Each point is reached from the start by the listed moves, each made once or not at all, plus a little noise. Is the number of moves made odd or even? Then give how often each move was made.
(in the rows, 128 means zero)

Moves:
(1): [175 135 139 128 122]
(2): [117 193 132 146 129]
Start: [114 142 143 146 155]
Points:
[159 149 157 149 150] -> odd (1, 0)
[118 143 141 147 151] -> even (0, 0)
[101 206 144 166 162] -> odd (0, 1)

Moves:
(1): [185 136 134 136 119 134 134]
(2): [116 174 117 133 125 133 123]
(3): [125 133 180 121 122 129 131]
(4): [127 122 130 174 126 119 122]
Start: [138 118 139 153 120 142 130]
Points:
[193 122 197 196 102 141 134] -> odd (1, 0, 1, 1)
[124 155 130 204 113 137 122] -> even (0, 1, 0, 1)
[193 131 193 151 104 148 144] -> even (1, 0, 1, 0)
[134 124 190 145 114 143 133] -> odd (0, 0, 1, 0)

Moves:
(1): [190 131 129 125 114 151 119 108]
(2): [125 167 145 122 135 118 129 140]
(3): [124 110 179 125 120 128 128 122]
(4): [134 133 122 175 124 126 119 127]
(5): [125 121 141 143 179 131 122 112]
(6): [115 132 134 130 127 165 129 119]
Start: [130 125 129  96 105 139 113 127]
Points:
[171 155 203  86  88 188 104 105] -> even (1, 1, 1, 0, 0, 1)
[176 161 198 134  85 188  98 103] -> odd (1, 1, 1, 1, 0, 1)
[113 106 199 112 148 181 109  99] -> odd (0, 0, 1, 0, 1, 1)

Moves:
(1): [167 131 133 117 131 126 139 119 129 127]
(2): [123 170 129 131 132 133 138 131 133 135]
(3): [123 125 169 133 137 120 129 124 127 133]
(4): [151 127 124 173 131 119 134 126 135 117]
(5): [125 121 114 126 175 134 134 126 120 127]
(6): [131 122 135 137 127 182 132 123 128 125]
(7): [118 119 130 120 126 123 173 129 118 129]
(8): [140 127 131 125 126 135 126 170 120 133]
(9): [125 121 125 124 128 125 133 137 166 131]
Start: [145 113 138 111 128 130 135 140 165 144]
Points:
[195  97 191 150 143 159 206 122 164 134] -> odd (1, 0, 1, 1, 0, 1, 1, 0, 0)
[154 140 144 113 132 195 155 189 199 157] -> even (0, 1, 0, 0, 0, 1, 0, 1, 1)
[174 106 183 100 137 117 152 137 200 148] -> odd (1, 0, 1, 0, 0, 0, 0, 0, 1)
[174 149 132 101 180 138 165 132 162 150] -> odd (1, 1, 0, 0, 1, 0, 0, 0, 0)
[186 141 159 103 130 187 207 175 155 153] -> odd (1, 1, 0, 0, 0, 1, 1, 1, 0)
[167  97 126  87 175 127 205 139 184 145] -> even (1, 0, 0, 0, 1, 0, 1, 0, 1)
[190  97 141 129 129 110 203 138 198 137] -> even (1, 0, 0, 1, 0, 0, 1, 0, 1)

Moves:
(1): [163 136 104 145 135 133 127 136 125 106 125 118]
(2): [116 160 111 137 135 132 124 120 124 128 153 134]
(3): [153 129 159 126 123 146 131 130 131 132 141 122]
(4): [129 129 139 146 135 128 140 131 140 109 130 132]
(5): [133 133 125 126 165 110 137 121 120 141 112 139]
(6): [119 113 120 122 124 160 149 112 128 130 124 121]
(7): [123 142 139 119 125 124 142 107 120 133 109 103]
(8): [120 140 134 105 127 146 147 158 123 128 118 117]
(9): [140 137 124 123 125 129 136 126 155 129 127 130]
(10): [127 138 119 152 119 131 140 131 114 138 127 132]
(11): [121 117 130 121 128 108 143 127 118 136 153 129]
Start: [123 119 123 136 131 138 156 150 103 119 136 133]
Points:
[146 133 157 147 150 152 249 109 106 143 133 116] -> even (0, 0, 1, 1, 1, 1, 1, 0, 1, 1, 1)
[181 171 144 148 160 140 245 164  97 118 126 102] -> odd (1, 0, 1, 1, 1, 0, 1, 1, 1, 1, 1)
[113 138 134 109 130 190 210 156  88 132 182 117] -> odd (0, 1, 1, 0, 0, 1, 0, 1, 0, 0, 1)
[100 187 125 156 133 161 208 158  84 114 133 111] -> odd (0, 1, 0, 1, 0, 0, 1, 1, 0, 1, 0)
[136 131 159 162 118 188 218 119  95 122 126 103] -> odd (0, 0, 1, 1, 0, 1, 1, 0, 0, 1, 0)

Moves:
(1): [183 131 132 134 140 128 134 133 122 132 136 133 123 135 132 141 116]
(2): [131 156 129 135 131 124 130 126 127 130 127 116 125 131 129 132 127]
(3): [127 131 155 125 133 132 136 121 116 124 128 127 129 133 129 125 127]
(4): [133 130 125 162 123 122 123 125 134 127 133 124 119 118 132 111 123]
(5): [121 125 129 140 160 123 126 130 128 133 121 128 126 124 125 132 123]
(6): [117 136 128 131 129 177 130 128 140 123 124 109 138 133 124 113 138]
(7): [128 126 124 138 119 123 167 117 135 144 126 125 130 134 121 121 126]
(8): [121 133 138 130 126 123 136 156 137 127 131 133 131 122 132 127 124]
(9): [131 127 137 119 133 125 134 119 158 119 130 125 127 118 123 124 136]
(10): [127 123 132 131 126 131 113 123 134 169 122 141 127 135 121 124 130]
(11): [123 128 127 125 133 132 129 122 122 135 156 126 135 125 136 125 131]
(12): [123 146 121 128 135 139 134 130 134 115 128 158 113 141 120 128 129]
(13): [136 124 130 128 129 121 127 119 133 131 118 143 164 127 133 129 129]
(14): [125 127 128 129 131 122 124 140 142 127 141 126 133 174 133 120 129]
Start: [114 114 139 125 121 134 117 122 130 124 135 137 117 158 116 127 125]
Points:
[168 125 146 138 140 130 156 100 187 172 167 193 146 225 113 113 124] -> even (1, 0, 0, 0, 0, 0, 1, 0, 1, 1, 1, 1, 1, 1)
[145 169 161 152 144 192 160 111 148 173 172 149 121 249 108 105 126] -> odd (1, 1, 1, 0, 0, 1, 1, 0, 0, 1, 1, 1, 0, 1)
[153 136 138 180 165 184 109 121 153 157 131 164  93 176 103 106 117] -> even (1, 0, 0, 1, 1, 1, 0, 0, 0, 1, 0, 1, 0, 0)
[135 125 149 155 166 165 166 152 159 154 177 121 135 206 125 108 116] -> odd (1, 0, 0, 0, 1, 1, 1, 1, 0, 0, 1, 0, 0, 1)
[ 96 117 157 136 122 177 164 115 154 130 143 113 134 219 113  90 131] -> even (0, 0, 1, 0, 0, 1, 1, 0, 0, 0, 0, 0, 0, 1)
[156 170 176 187 136 171 161 129 178 165 140 164 143 234 116  92 117] -> odd (1, 1, 1, 1, 0, 1, 1, 1, 0, 1, 0, 1, 1, 1)

Moves:
(1): [175 118 132 129 123 118 130 126 129 132 105 107 124 123 127 137 113 135]
(2): [140 185 132 132 131 137 131 130 141 122 132 130 131 131 142 134 129 118]
(3): [119 128 154 134 123 137 125 119 126 127 128 116 126 149 131 129 134 133]
(4): [135 124 111 163 136 133 157 112 136 145 145 105 109 118 137 143 121 129]
(5): [131 113 139 122 160 135 125 126 112 136 133 135 126 125 147 148 129 142]
(6): [131 131 122 126 125 156 122 139 128 129 126 123 127 128 125 124 115 132]
(7): [122 128 133 111 119 127 165 133 121 125 108 133 116 129 127 146 133 135]
(8): [130 126 142 133 124 118 134 159 126 129 139 130 128 136 118 154 115 131]
(9): [136 120 138 136 141 132 127 135 164 108 120 146 105 110 128 128 142 121]
(10): [124 136 134 118 128 130 131 121 136 161 134 126 136 115 117 144 145 118]
(11): [134 117 133 101 111 131 138 123 138 132 165 122 134 127 135 138 126 129]
(12): [133 118 133 133 120 134 131 123 129 129 129 164 143 132 129 132 116 118]
(13): [130 129 131 128 136 121 144 128 135 119 123 123 148 132 124 123 133 126]
(14): [130 127 112 117 134 132 121 129 135 137 124 128 129 156 134 132 123 133]
(15): [117 123 130 141 124 120 127 139 127 137 116 132 133 124 154 123 127 132]
(16): [112 121 129 128 123 127 124 136 132 114 121 111 134 126 137 166 128 104]
(17): [134 131 121 142 121 128 127 140 120 125 134 126 131 135 128 135 168 140]
(18): [118 138 124 131 127 122 123 126 135 121 127 130 129 127 128 142 115 153]
Start: [ 96 146 146 122 113 148 132 119 125 128 142 113 113 140 130 127 130 146]
Points:
[132 191 145 186 110 151 187 143 142 129 177 123 137 157 143 178 145 141] -> even (0, 1, 0, 1, 0, 0, 0, 1, 0, 0, 0, 1, 1, 0, 0, 0, 1, 0)
[130 203 153 165 125 143 170  96 174 176 126  57 122 161 171 181 118 171] -> odd (1, 1, 1, 1, 0, 0, 0, 0, 0, 1, 0, 0, 1, 1, 1, 0, 0, 1)
[ 97 110 188 147 131 146 184 128 128 157 196  80 118 155 180 191 118 170] -> odd (0, 0, 1, 1, 1, 0, 0, 1, 0, 0, 1, 0, 1, 0, 1, 0, 0, 0)
[147 103 175 117 148 191 168 104 189 159 158  46 100 138 163 234 132 136] -> odd (1, 0, 1, 1, 1, 1, 0, 0, 1, 1, 1, 0, 1, 1, 0, 1, 0, 0)
[171 179 160 154 161 193 158 114 178 163 143  89  70  93 155 190 127 144] -> odd (1, 1, 0, 1, 1, 1, 0, 0, 1, 1, 0, 0, 0, 0, 0, 0, 0, 0)
[122 135 178 141  90 170 197 138 137 165 125  42  88 140 125 249 108 141] -> even (1, 0, 1, 1, 0, 1, 1, 1, 0, 1, 0, 0, 0, 0, 0, 1, 0, 0)

Moves:
(1): [150 122 121 125 115 124 125 136 121 118 125 133 125 128 127 127 138 120
 130 121 136 134 131 122 145 131 111]
(2): [130 173 126 112 114 147 119 116 108 124 137 144 131  99 151 126 145 132
 123 141 118 103 138 114 140 128 137]
(3): [128 126 155 128 117 125 146 140 111 126 119 121 115 120 134 121 126 129
 143 127 118 140 131 132 109 129 127]
(4): [137 136 127 158 126 117 111 117 127 155 130 146 139 130 143 136 133 135
 123 126 114 153 114 133 116 145 129]
(5): [134 131 140 134 141 110 124 134 153 130 129 135 127 128 121 136 137 125
 127 142 129 124 122 118 135 119 128]
(6): [136 126 126 142 143 140 128 118 119 127 135 119 111 125 129 131 140 122
 135 138 121 136 116 125 132 134 134]
(7): [128 130 115 140 125 120 150 122 134 120 129 125 119 145 120 112 128 121
 122 130 132 128 137 133 118 137 116]
(8): [109 134 126 154 116 148 125 159 122 110 147 122 123 132 118 139 142 122
 119 128 107 131 118 136 122 119  99]
(9): [128 124 123 123  89 129 115 122 161 114 129 139 134 133 125 108 124 150
 141 134 132 134 108 132 150 141 139]
(10): [137 136 143 122 136 131 129 149 137 153 135 128 129 139 133 139 126 137
 126 115 148 138 134 140 118 125 137]
(11): [148 117 121 128 124 111 113 122 126 144 179 131 116 105 108 131 115 137
 119 117 139 140 124 131 129 106 130]
(12): [117 124 123 126 126 146 134 126 124 146 122 154 123 151 132 145 116 131
 156 142 126 122 127 120 125 111 101]
(13): [130 130 132 135 136 134 133 114 117 129 133 129 154 120 115 128 131 119
 140 126 143 126 147 125 128 133 145]
(14): [128 132 142 112 115 113 116 116 110 137 114 123 136 165 119 118 123 121
 129 140 124 157 135 126 128 129 133]
(15): [124 142 144 135 133 132 136 130 128 120 136 135 132 130 154 122 120 108
 111 109 155 138 118 109 129 122 132]
(16): [131 126 131 113 123 116 139 147 124 124 135 116 128 140 132 164 126 121
 138 139 138 122 118 127 147 127 161]
(17): [129 104 127 121 121 129 145 128 140 150 129 141 130 115 130 145 167 118
 118 125 109 131 150 123 123 130 130]
(18): [147 117 109 118 145 115 129 134 122 126 126 113 121 134 147 112 128 154
 125 122 121 139 135 103 121 121 126]
(19): [121 120 130 135 136 116 128 133 127 131 135 120 119 127 126 115 132 106
 150 131 130 129 131 126 131 129 135]
(20): [142 129 120 132 113 130 138 133 121 139 122 125 135 126 129 114 132 119
 111 161 131 135 126 131 134 115 124]
(21): [127 134 118 158 125 129 112 125 120 125 105 128 122 133 104 140 154 149
 144 125 164 126 139 146 112 109 135]
(22): [121 136 124 121 138 130 119 144 126 129 105 139 120 104 126 127 126 131
 135 124 123 162 136 118 136 127 134]
(23): [135 127 139 137 121 123 109 118 140 133 131 118 123 130 132 134 120 123
 127 122 122 111 159 103 113 137 126]
(24): [129 123 141 141 131 137 136 119 129 124 144 137 117 128 164 122 125 139
 135 163 122 129 132 166 121 127 147]
Start: [147 116 126 115 148 141 115 119 169 120 142 120 163 129 133 134 130 116
 137 135 121 112 135 117 115  97 129]
Points:
[169 182 138 159  70 166  58 139 124 175 104 154 176 153 145 128 163 177
 189 174 121 197 190  86  69  77 128] -> even (0, 1, 1, 1, 0, 0, 0, 1, 1, 1, 0, 1, 1, 1, 0, 0, 0, 1, 0, 1, 1, 1, 1, 0)
[188 177 180 154  99 154 105  85 164 185 137 179 161 151 186 110 142 131
 190 242 106 189 176 110  97 113 162] -> odd (0, 1, 1, 1, 1, 1, 1, 0, 1, 1, 0, 1, 1, 1, 0, 0, 0, 0, 0, 1, 0, 1, 1, 1)
[129 151 134 196 121 212 111 129 117 157 136 188 115  87 183 186 223 142
 189 194  64 163 157 149  68  72 116] -> even (0, 1, 1, 1, 0, 1, 0, 1, 0, 0, 0, 1, 0, 0, 0, 0, 1, 0, 0, 0, 1, 1, 0, 1)
[195 126 118 139  83 140 101 146 192 139 249 201 146 118 220 181 183 144
 140 182 103 149 108  91 157  58 134] -> odd (1, 1, 0, 1, 1, 0, 0, 1, 1, 0, 1, 1, 0, 0, 1, 1, 1, 1, 0, 0, 0, 0, 0, 1)
[183  64 134 122  72 140 135 151 135 137 152  98 150 180 135 141 186  76
 208 197  87 166 176  57 131  84 128] -> even (1, 0, 1, 0, 0, 1, 0, 1, 1, 0, 0, 1, 1, 1, 0, 1, 1, 1, 1, 1, 0, 0, 1, 0)
[186 130 161 156 173 119 124 117 174 150 145 110 114 240 183 170 136 129
 177 185 188 143 173 100  79  56 169] -> even (0, 0, 0, 0, 1, 1, 1, 0, 0, 1, 0, 1, 0, 1, 1, 1, 0, 1, 0, 0, 1, 0, 1, 1)
